Rows are points. A path goes straight from each point to the next, and from the last back to the first. The post is the endless flat space through its rows: a point in 2 columns, a line in 3, a plane in 4, and so on, so that a path can go around it. How many times does the path go around the post? Going back the other way cancels.
In the rows, 128 means zero.

Post:
[[128 114  77]
 [109  99 167]]
Path (20 x 3):
[[142 113 158]
 [150 121  85]
 [153  88 115]
 [101  82 133]
 [ 52 125  94]
 [104 164 131]
 [154 138 108]
 [187  90  93]
 [121  66 166]
 [ 58  67 150]
 [ 71 132 128]
 [118 171  58]
 [ 55 141 119]
 [128 160 105]
 [185 130 132]
 [148  66 125]
 [106  68 152]
 [ 85 102 148]
 [ 81 155 114]
 [157 138  24]]
Times around: 3

Post:
[[125 124 130 102 154 109 118 145  93 159 113]
 [102 103 105  94 116 130 131 145 213 154  90]
 [123 128 161 115 139 118 147 176 125 120 146]
 [162 126 142 160 173 124 147 105 143 107  83]
 [120 136 111 163 208  84 126 164 146 142 120]
 [113 111 142 152 142 103  80 135 156 162 111]
 [158 116   7 145 103 134 202  86 158  72 247]
 [128 108 120 156 128  83 144 177  91 126 111]
 [124 125 130  86 134  95  85 153 145 111 109]
 [176  94 103 169 163 175 106 140 172 104  83]]
Path:
[[142 174 161 120 168 157 125 133 157 111 123]
 [172 115 101 162 155 144  82 161 127 150  99]
 [121 170 159 106 157 149 178 247 136 148 130]
 [155 111 116 162 147 133 103 130 185 134 126]
 [149 102 144 174 138  65 126 120 133 138 167]
 [ 92  97 103 121 185 105 174 147 147 158 133]
 [ 73 103 114  67 135 151 128 175 159 112 107]
 [116 152  36 147 155 106 122 118 135 114 147]
 [133 150  82 107 105  95 131 159 146 123  94]
 [119 149 124  99 145 118 104 188 117  94 125]
 [138 145 129 110 119 130 100 227 104 150 103]
 [161 146 134 160 130  68 149 123 124 152 117]
 [151 118 162 127 180  87 110  98 122 187 140]
 [103  94 130 138 156 105 132 155 167 146 184]
 [148  81  82 163 163 191 161 153 126 109 135]
 [105 135 135 142 146 109 137 173 129 114 169]
 [167 130  97 128 100 142 161 163 141  81 115]
 [143 142 127 150 175 114  84 160 141 141 168]
 [141 117 153 126 135  88 151 147 138 116 127]
 [152 131 117 156 188  60  92 154 124 125 106]
 [152 108 111 157 178 121 155 150 144 148 125]
 [ 98  88 127 136 160 115 203  89 173 196 105]
 [ 90  93 141 106 147 125 117 124 157 121 138]
 [103 130 121 123 127 165 116 143 135 108 116]
 [ 97 156 140 166 123  96 117 185 164 143 108]
 [101 151 141 127 140 119 110 147 149 136  95]
 [133 116 124 133 119 159 169 159 146  97 137]]
Times around: 3

Post (17 x 18):
[[139 129 128 116  89 121 133 111 105 147 111 120 151 138 119 153 108 121]
 [141 144 103 110 160 101 104 143 106 139 146 149 143 119 134 151 130 125]
 [140 142 164  97 140 115 123 124 127 121 156 127 144 159 132 141 133 127]
 [139 144 103 150 151 165 150 142 132 118 163 102 194  93 147 113  97 129]
 [149 106 119 108 128 159 127 125 119 142 146 109 161 112 137 155 143 113]
 [150 150 152 114  92 169 122 163 116 138 133 120 132 145 135 143 134 114]
 [145 143 120 120 129 121 107 112  99 170 136 109 150 155 146 109 127 144]
 [127 124 162 149 135 152 127 108  97 124 134 118 125 168 150 151 133 181]
 [128 121 149 106 115 139 126 176  90  96 131 128 154 142 130 125 168 124]
 [130 109 131  89 116 187 122  60 103  77 124 122 103  95 143 138 116 135]
 [134 112 146 112 148 170 155 173  53  59 149 108 107 143 116 132 157 103]
 [115 134 120  81 151  87 158 124 163 134 143 116  81  77 178 118 128 142]
 [132 139 152 125 141 144 128 116  89 155 161 130 168  99 115 133 119 138]
 [151 142 151 117 143 110 115  83 120 138   7  90 116 112 130 143 104 103]
 [122 137 122 121 141 179 138 139 177 146 127 103 138 183 108 126 130 185]
 [125 152 122 170 135 181 153 126 199 146 111 113 130 182 123 101 151 149]
 [129 141 160 158 132 128 113 145 128 106 151  86 111 149 113 120 152 154]]
Path, 30 rows:
[[158 170 136 142 112 132 128 127 123 119 161 102 124 102 143 139 120 145]
 [138 147 107 138 138 152 114  91 109 108 112 113 146 128 131 127 121 128]
 [145 150 123  78 124 128 140 162 118 143 139 100 127 151 157 183 116 121]
 [144 124 100 114 120 125 131 141 115 120 109  82 108 117 167 135 147 148]
 [157 142 129 121 118 112 130 117  92 145 123 119 136 131 108 103 155  89]
 [143 144  84 136 100 161 143 145 153 121 137  89 115 129 162 152 115 185]
 [168 140 161 136 101 138 113 126 112  78 139 120 122 125 119 136 132 147]
 [151  97 118 143 136 165 174 125 132 128 132 111 152  92 145 107 161 146]
 [175 158 153 108  85 157 133 149 101 163 128 104 125 158 145 147 157 121]
 [144 130 133  98 151 158 128 137 112 139 135 108 149 126 133 172 123 141]
 [112 106 130  89 127 155 161 101  95 137 148  82 149 102 139 128 109 152]
 [112 117 168 144 119 120 104 102 125 133  96  84 160 124 119 121 111 135]
 [133 102  96 127 121 134 110 134 143 107 141 113 126 137 139 105 120 138]
 [182 131 122 126 147 149 106  92  94 134 141  97 100 159 119 124  95 125]
 [150  82 127 125 164 154 116  92 104 151 109  97 147  73  99 160 147 119]
 [133 110 156 152 119 150 116  95 127 110 157 130 126 123 135 113 135 132]
 [162 128 133 128 170 165 149 133 142 111 146 123 127 120 151 143 127 142]
 [172 151 125 129  86 164 147 147 107 138 129 139 148  98 153 145 149 118]
 [162 139 143 107 114 131 117 185  93 142 142 101 104 113 143 129 155 127]
 [139 102  99 128 151 131 161 127 112  93 118 105 120 110 114  69 118 125]
 [140 150 132 128 142 100 122 116 103 148 113 116 143 149 113 120  81 126]
 [145 106 138 122 148 149 138 109 105 164 122 100 135 160 122 128 103 120]
 [150 156 131 139 156 129 131 119 145 119 116 119 157 116 133 132  86 127]
 [176 146 102 108 119 153  89 122 138  77 136 129 116  62 110 145 128 129]
 [136 172 112 112 142 131 167 124 110 132 159 122 149 152 142 104 128 137]
 [137 132 154 102 124 164 129 105 130 153 139 102 140 123 132 156 161 115]
 [135 147 130 138 117 156 114 145 128 133 168 107 139 152 129 156 116 119]
 [136 121 146 139  77 157  90 167 103 121 138 128 166 156 109 155 126 127]
 [133 100 166 108 125 120 140 150  87 116 100 115 148 121 116 137 120 131]
 [183 117 100  93 132 168 121 123 101 170 131 104 100 128 125 138 128 114]]
Times around: 2

Post (17 x 18):
[[142 119  80 120  91 132 172 127 106 112 128 107 105 114 120 144 173 145]
 [166 131 166 155 153 135 148 114 194 185 220 157 101 154  95 133 155 136]
 [136 122 133 111 165 123 146 140 124 118 118 152 112 103 139 111 132 125]
 [158 112 110 168 130 140 110 109 121 104 124 141  87 118 141 129 126 104]
 [136  88 123 156 129 120 122 131 123 175 105 134  99 157 143 127 127  94]
 [107  67 122 131 121 104  82 132 148 135 122 119 108 145 101 149 116 118]
 [151 155 127 100 194 144 139 115  45 180 187  88 182 140  92 189  95 196]
 [138 137 120 145 136 127 159 123 109 121 169 128 111 170 129 131 130 123]
 [124 142  91 143 126 114 154  81 133 137 133 135 105 136 117 118 136 166]
 [107 134  90 151 142 138 126 111 125 124 140 137 122 115 135 109 165 120]
 [148 124 111 108 136  86 121 116  91 121 143 178 125 128 133 131 129  95]
 [136 142 107 119 160 189 112 146 134 150 140 144 146 132 119 157 124 170]
 [144 129 133 126  95 146 148 129 129 102 116 121 110 115  88 118 151 103]
 [136 154 132 169 119 166 141 166 206 103 137 158 207 103 123 204 153 172]
 [143 130  75 146 151 115 116 163 117 126 107 149 113 123 125 110 145 107]
 [129 158 117 129 114 142 156 137 128 106 129 133  87 103 122 191 178 134]
 [131 152  97  86 121 136 127 131 160 144 160  86 143 117 118 193 122 162]]
Path:
[[160 154 124 145 132 169 119  65 122  80 125 114  92 108 116 138 155 114]
 [165 114 114 136 114  88 152 107 105 139 145  92  92 144 174 145 153 139]
 [139 151 155 116 156 119 130  93 159 160 160 151 136  80 151 175 103 169]
 [128 161  98 114  80 147  79 116 150 124 163 145  97 175 111 200 129 151]
 [124 112 102 100 108  45 111 105 160 106 143 105 124 109 124 167 132 114]
 [154  95  81 158 119 154 165 107 162 105  65 118 124  96 168  78 160  89]
 [157 120 156 128 173 139 131  99 127 121 143 156 126 104 164 153 136 142]
 [117 104  30 149 129 137 111  99 134 150 125  84 117 179 151 116 117 129]
 [148 105 105 164 151 112 149 131  76 126  81 128 126 169 140 142 130 145]
 [ 99 128  81 134 140 184  55 107 155 160 140  78 145 135  98 154 113 182]
 [140 149 165 124 159 106 151  87  76 119 157 135 120  82 148 186 140 144]
 [100 118 121 119 117  88 118  93 154  79 140 145  86 150 167 107 127  86]
 [134  78  99  59 119  89 106 129 104 102 138 137 119 111 130 142 173 112]
 [159 129  88 169 156 116 170 140 109 164 150 149 108 207 155 169 133 114]
 [169 120 109 168 136 130 208  89 101 108 144 134 139  84 159 110 153  89]
 [ 89 120 101 130 146  84 102 139 157 154 127 109 132 126 148 170 170 102]
 [138 148 103 125 109 141 100 138 140 151 153 107 120 157  96 184 135 147]
 [137 179 118 157 127 165 218 168 129 142  76 125 159 117  95 131 162 204]
 [121 170 108 140 136 249 121  95 141 148 176  81 125  94  95 160 136 166]
 [107 152 130 143 182 121 187 150 148  99  93 192  82 150 194 137 137 107]
 [110 170 185 157 185 163 183 121 197  51 132 174 124  39 147 158 155 146]
 [ 92 114  73  73  71 117 121 139  85 113 116 111  94  93  98 183 170 116]
 [153 152 136 119 110 182  99 112 179 116 155 157  93  85 112 142 135 148]
 [ 90 107 101 114 139 134  87 141 124 121 124 130 119 162 125 119 137 142]
 [ 84 110  73 150 159 113 157 134 122 108  91 103  99 125 140  73 109 201]
 [132 100  98 130 184 124 121 142 100 187 149 141  90 114 131 108 131  80]
 [175 108 116 163 120 126 112  82 151 134 178 105  88 144 102 160 112 104]]
Times around: 1

Post (17 x 18):
[[137 130  59 219 181 128  87 104  99  90 143 119 136 109 109 122 148  91]
 [114 118  23 156 121 147  40  89 145 165 181 140 147 111  91 121 176 111]
 [149  64 157 152 100 126  93 126 131 127 135 130 147 150 112 109 111 147]
 [ 67 114 150 155 129 110 134 134 163 135 181 111 180 143 130 115 111 112]
 [131 143 107 118 190  88  39 119 103 100 166 150 100  91 141 120 138 108]
 [ 94 137 139 116  97 118 178 128 147 146  82 106 105 153 131 134 187 224]
 [150 103  70 174 172 101 101 167  96 157 160 153 148 108 160 107 156  62]
 [114 100 103  83 163 114 122 144 132 122 104  99 159 114  97 125  85 119]
 [ 67 109 171 108 101 133 179  76  84 190  97  97 109 160 142 181 142 192]
 [ 62  77 137  73 101 113 190 131  97 113  86 129 115 105 134  93 130 188]
 [126 103  87 145 106 103  82 175 118  88 163 124 133 165 114 135 164  60]
 [113 116 164  90 136 107 184  61 102 155 115 160 114 142  93 134 187 173]
 [ 89  62 158 130 130  71 151 159 152 151 116 100 101 121 106 116  98 142]
 [167 107  62 143 132 116 110 140 116 110 230 108 129 118 117 117 128 113]
 [101 102 133  92 126 133 195 131 145 112 132 166 100 125 136 184 150 160]
 [129 167  91 198 127  99 100 142 137 136 166 168 132 123  90 119 115 110]
 [ 81 128 120  83 144 100 171  76 134 141  98 140  87 198 144 133 117 160]]
Path (24 x 18):
[[ 49 101 147 103 112  35 122 159 171 159 119 117 113 170 132  90  92 102]
 [107 118 124 126 170  88  96 177 142 171  52 125 123  40 146 128 180 171]
 [164 138 180 173 127  42 187 215  89 104 143 200  91 151 137 156 162 132]
 [ 93  96 136  90 162  72 133 146 105 161 160 133  89 176 128 118  34 100]
 [161 140 172 150  52 124  78  81 111  89 203 162  41 150 131 113 177 228]
 [159 114  98  82 144 141 117  67 138 120 209 149  75  82  89 106  97 191]
 [141 145 109 178 145 111 144 119 137 176 152 107  85 107 103 157 110 124]
 [ 92 187 121 105 153  87  77  76 139  92  47 121  85 229 127 116  90 141]
 [144  82  96  62 158 114 152  84 123 101 170 118 129 121 138 194  73 122]
 [ 97 125 108  48 154  80 126 162 192  75 164 144 156 173 117 128  95  89]
 [ 63  80 116 133  81 133 142 129 108 154 140 145  97 173 111 107 132 153]
 [ 77 136 103  64 107 110  63  96 123 189 171  81  91 163 123 111 174 145]
 [102 104 103  37 117  90 146 102 138 127 142 101  56  95 112 123 123 162]
 [130 109 140  93 170 102 156  86 127 125 237 130  99 107 194 183 166 176]
 [163  85 147  92 130 131 134  84 121  87 138 186 122 107  52 161 192 166]
 [ 90 147 100 142 135 140 209 128 131  74 146 133 133 192 125 158 120 148]
 [170 103 149 105 119 146 164 117  94 161 152 116 120 137 161  83 169 221]
 [ 84 104 147  62 155  41 204 175 151 144 188  98  91 115 174 105 156 133]
 [150  88 102 136  77 135 147 117 178 104 212 143 155 145 130  61  83 128]
 [106 114 163  70 152  73 116 180 120  85 188  98 169   7 143  92 111 160]
 [130 176 114  26 147 100 125  26 136 161 171  78  96 226  73 206 127 209]
 [153  89 143  90  92 139 116 157 164 116 237 186 153 154 124 148 203 127]
 [123  76  64 115 151  91 157 162 114 149  75 123  67 164 145  76 120  71]
 [101  62  72  92 127 116  87 103  88 137 117  91 123 117 125 120 157 103]]
Times around: 4
